Every row gives one point. Any point is a mix of the corners, with weights that add up to 1. It lies inside the corners' shape when no weight is negative. Say inside or outside, and name the corners with a negative weight.

Corners:
(1): [26.9 -8.1]
(2): [-30.9  17.2]
(3): [-22.1  -2.8]
Points:
[14.8 -0.4] => outside (3)
[-26.2  -1.4] => outside (1)
[-21.7  12.5] => inside
[-39.4  13.3] => outside (1)
[-27.1  15.0] => inside
[-35.8  12.6] => outside (1)
[4.4 4.2] => outside (3)
[-27.6  15.2] => inside
[-42.5  13.1] => outside (1)

Corners:
(1): [-51.2 -13.6  -7.1  20.4  25.4   8.1  21.1  11.3  31.5]
(2): [ 50.1 -20.7 -16.9   0.0 -30.2   4.8 -88.9 -23.0  -2.8]
(3): [ 42.0  17.7   3.8  18.8 -10.5   0.2 -40.6 -22.8  -6.7]
(4): [ 10.9   3.9   6.3  27.5 -56.7  -8.5   2.9 -24.0  -5.4]
(5): [ 22.7 -25.6  -1.8   6.5   0.9  14.4  24.7 -38.0  -7.1]
(6): [ 24.8 -22.3  -0.7  22.3  16.4  -0.5  14.0  26.7  19.7]
(7): [-18.8  -6.3   3.1 -26.0   8.0  11.6  41.1  65.2 -21.6]
(8): [ 15.9 -16.3  -2.4   2.6  18.0 -27.4   9.8  -1.9  21.3]
(9): [ 15.0  17.8 -26.5  31.8 -48.1  -2.8  36.1 -13.4 -25.5]
(10): [  8.5  -2.7 -14.2  -6.0  -1.6  24.3  11.2   1.9  23.4]
Points:
[ 21.4  -5.8  -2.4  11.7  -9.9  13.5 -18.5 -20.1  11.6] => outside (7, 8, 9)
[ 15.5  -5.2  -4.8  11.8 -16.1   1.5   0.9   0.3  -3.0] => inside
[ 26.3 -16.5  -9.0  23.2   1.6   0.2 -21.4 -22.4   7.8] => outside (4, 7, 10)
[  8.3  -2.7  -1.0  14.3 -28.9  -1.1   2.5  -6.2  -3.5] => inside
